Each row of a before or after table is a point. One or more steps were done to the points. Then noise was added and the rows were shuffled. The steps act on how far a point lies along the listed directions, d1 being the first. What was done? A step turns or swaps two directions, mirrors them in a line or flattens them onto one, adds a multiple of one to another, or multiplies one. Angles are multiples of 10 degrees, from the lower direction toward the higher: turns from -170 to 170, lines from 10 to 170 but not 90. Use the fewest steps. Two steps may share a direction if one is a turn and the other turns, adds or multiplies; they go together, in the order done. Otherwise the lowest direction goes first.

Directions:
(1): [-34  32]
(2): [32 34]
Before:
[[ 12 -34]
 [ 23 -16]
 [ 32  17]
 [-25 -21]
 [-16   4]
 [ 15  44]
 [-11 -30]
 [ 15  31]
 [  3  42]
 [ 15  25]
 [ 52 -95]]
After:
[[ 26   1]
 [-21  34]
 [ -6  34]
 [ 21  30]
 [ 30 -20]
 [  9 -31]
 [-11 -28]
 [  0  30]
 [ 96 -58]
 [ -9  47]
 [-16  -4]]
Steps: turn d1 and d2 by -30 degrees

Directions:
(1): [-24  39 -34]
(2): [-42   7  38]
Before:
[[-10  12  11]
 [-30  33  -8]
 [ 25 -14 -53]
 [  2  26 -65]
 [-56  21 -11]
 [-64  28  37]
 [ 19 -22  -3]
 [ 56 -30 -28]
 [-30  17 -38]
 [  7  36 -32]
 [-68  18  33]
 [ 22 -30  19]]
After:
[[ 47 -12 -48]
 [-55  13  55]
 [ 30 -22  28]
 [ -7 -16  41]
 [-31 -29  41]
 [-60  10  39]
 [ 36 -46 -25]
 [ -7 -41  25]
 [ -4  10  17]
 [  2  -1 -29]
 [ -3  19 -37]
 [ 36 -62  18]]
Steps: mirror d1 and d2 in the line at 80 degrees

Directions:
(1): [  1  30 -35  22  17  61]
(2): [ 13  39 -51  -7 -28 -38]
(3): [-56  25  -2  -2  47 -24]
Before (10 x 6):
[[-22 -34  37  18  21  43]
 [-32 -30  33  10  21  42]
 [-15  57 -36  26  18  26]
 [ 30  -1 -20  -8  -9  -6]
 [ 10  46 -57   2 -12   0]
 [-10  26   0  -6  28   1]
 [  3  -5  10  21  11  50]
 [  1  23 -23  36  25   2]
 [-27   0 -13   6  42  21]
 [ 63 -17  17 -13 -95 -49]]
After:
[[  1  23  -8  30  18  63]
 [ -1 -28   6   3  18  24]
 [-19 -50  54   3   8   2]
 [ 13   3  -2  37  18  23]
 [ 12   7 -26  -5  12   3]
 [-13 -22  33  11  16  32]
 [ 11  36 -48  12   6  43]
 [ 11   8  10  -6  15  10]
 [  8  44 -27  -7 -49 -60]
 [-22 -44  50   4   1   4]]
Steps: turn d1 and d2 by -40 degrees; multiply d3 by 0

Directions:
(1): [ -3  24  -5  17   0  -5 -87  15]
(2): [ 16 -22 -41  34  11  -1 -10 -71]
Before, 10 rows:
[[ -6  10   8 -12  -1   7  15  36]
 [ 13   0 -38  34   3  -3 -53 -37]
 [  0 -14   1  -4   1  -6  42  -1]
 [-14  -4  -2   2  -7 -10 -15   5]
 [ -9  18   1  -3  -4   8   5   9]
 [  7  -1   1  -7  -6   2  28  -5]
 [  1 -15 -10  -2   6   2  20 -32]
 [  5 -18 -16  -4  -4  10  15 -13]
 [  1  19  15 -15 -10  -9 -32  40]
 [ -8  13   3 -14  -9   9 -15  27]]
After (10 x 8):
[[-13  -4  -1   2  -7 -10 -13   5]
 [  0 -14   1  -5   2  -6  43  -2]
 [  0 -10 -11   2   7   1   1 -29]
 [ 11  11 -39  43   3  -5 -96 -30]
 [ -8   8   3 -17  -9  11   5  23]
 [ -6   3  10 -16  -1   9  41  31]
 [  7  -1   3  -7  -6   2  30  -5]
 [  5 -15 -18  -2  -3  10   2 -10]
 [ -9  15   1  -4  -5   9  15   8]
 [  3  11  17 -22 -10  -7  -3  36]]
Steps: add 0.7 times d2 to d1

Directions:
(1): [ 25 -33 -11   3 -40  39 -31  40  48]
(2): [-45  55 -15   0 -39  -8 -54  -2  -1]
(3): [ 38  -1 -19 -42 -55 -41  20 -34   5]
(4): [ 30  14  47  66 -13 -31 -10 -19  25]
Before, 11 rows:
[[-45  21 -43 -13  -5  -4  -1   3 -22]
 [ 22   6  -2  36 -50  32 -37  37  59]
 [ -8  21  22  48  15  -3 -28  17  14]
 [  7 -23  41  39  33 -10   4  -2  -5]
 [  0  -4  34  41  39  17  16 -12   5]
 [ -7 -10  -3  -1  35  13   8 -10 -18]
 [  0  25   2  24 -13  10 -14   2  -4]
 [ 72 -36 -23   9 -93 -10 -54  28  79]
 [ 68  -8  13 -16 -52 -54  40 -44   3]
 [ 21 -21  16  26   1  14   3   7  -9]
 [ 27  -9  -2 -19 -35 -31   0 -12   3]]
After, 11 rows:
[[ -2 -31  46  57  44  14 -10  20   5]
 [-29  28 -42 -18 -24 -33  12 -21 -24]
 [ 62 -15  17   0 -43 -31  27 -25  14]
 [ 10 -26  16  31  13  30  -5  21  -9]
 [  2  12  10  33  -6   1 -28  20  25]
 [ 27 -10  -3 -23 -37 -27   1  -9   3]
 [-13  -6   9  16  48  16   3  -9 -17]
 [ 10  19  -7  11 -30   6 -10  -2   2]
 [ 21  -3 -34 -10 -62  39 -28  40  51]
 [ -7 -12  40  61  48  36   1   7  12]
 [ 58 -47 -62 -47 -95   9 -46  40  66]]
Steps: turn d1 and d4 by -30 degrees; add 1 times d2 to d3

Directions:
(1): [-44  -5  16 -55 -35 -14  -3  17  33  -2  64]
(2): [-10  54  -6 -13   3   5  27 -47 -65  13  38]
(3): [  0  32 -73  -1 -55  18 -17  37 -12 -20 -11]
(4): [ 17  23 -12 -47   8  16   2 -58  47 -47 -26]
(5): [ -1 -70 -20 -33 -40  -2  34 -30 -29  19 -28]
Before (8 x 11):
[[ 17  21  18  28  22   6   9  15 -65  35  -3]
 [-10  47  27  43  31  -5 -50  43  72 -54  18]
 [-14 -39  -7 -14  -8   3   8 -19 -14  29 -27]
 [  9  15   6  35  29  14  23  -2 -40  -3  -7]
 [-12   2 -19  54  -6 -23  11  49 -79  34  -1]
 [  8  13 -38   4  -3  11  12  -9 -33   1 -11]
 [-23 -10  33 -88 -35   3  42 -68  -1  17  66]
 [-54  71 -34  13 -28  -6 -56  71  53  -9  26]]
After, 8 rows:
[[-19   5  15   3   9 -10 -11  27  18   6  37]
 [  2  38 -90  -5 -60  28  -5 -11 -17 -64 -37]
 [-21  -1  14 -16 -25  -2   6  39 -45  39  37]
 [-33 -13   1 -11 -25   3  20  29 -16   0  37]
 [-36  37   8  27   5 -30  14  31 -66  34  54]
 [ 44 -95  44  50  26  -1  -3  17  33  28 -64]
 [ -1  93 -79  53  -2  18 -37  23  -2 -12 -49]
 [-17 -11  34  -4  32  -6   2 -26   4  30   3]]
Steps: turn d2 and d4 by -50 degrees; turn d1 and d2 by -160 degrees; mirror d3 and d5 in the line at 140 degrees

Directions:
(1): [ -5  35 -26  62 -29   3  22  64 -27 -14 -12  30]
(2): [ 36 -40  45  25  23 -61 -18  24 -13 -42  20   9]
Before (13 x 12):
[[-23   2   2 -31   3  32   1 -29  11  16   2 -10]
 [ -9   7 -18 -12  -9  19   5  -3   1  26   2  -5]
 [  1 -14   9 -23  16   3 -16 -30  12  -4   2 -11]
 [ -7   3 -19  16  -6  13  -3  21  -7  -5 -12  13]
 [  9 -23  25 -28  26 -13 -17 -29   6   1   6 -12]
 [  7  -2   3  14  -2  -5  -1  20 -18  -9  -1  10]
 [ -5  22 -10  15 -21  27  12  17  -7   1  -4   4]
 [-19  30 -37 -14  -6  41  14   2  11  32  -8   6]
 [  5 -26  14   3  24 -17  -7 -21   0 -10  16 -14]
 [-10  34 -25  43 -20  30  21  42 -18  -4  -8  25]
 [-12   6 -17 -26  -6  21  -2 -22  13  29   0 -11]
 [-22  28 -36 -15 -24  41   9 -18   4  34   6  -6]
 [-28  33 -31 -26 -17  51  25 -32  14  29 -23  -8]]
After:
[[ -9  11 -22  36 -11   7   4  43 -16 -12 -13  21]
 [ -6 -22  28 -38  21  10 -14 -44  13   2  16 -16]
 [ -5 -25   4 -24  27   4  -8 -43  11   5  14 -24]
 [  3  -5  10 -12   6   0   7 -17   3  -4  -4   0]
 [  3 -35  29 -66  38  -3 -24 -64  21  14  12 -30]
 [ -4  51 -33  96 -38  19  36  96 -40 -29 -17  47]
 [  4   7 -11   8   7   4   5  21   2   3   5  12]
 [  3  -1  -5   1 -12  -1  -4  -1  -5   5  22   1]
 [  4  -6  -4  -4  -1   0   2   2  -3  13   8  -7]
 [  3 -27  20 -50  27   1 -25 -57  22   2   5 -22]
 [  0  14  -8  24 -10   6   6  31 -22  -7  -9  21]
 [  5 -19   9 -31  11  -6 -16 -29  16  12  12 -14]
 [  3  25  -8  42 -23  12  15  44 -17 -15  -2  18]]
Steps: multiply d1 by 2; multiply d2 by 0
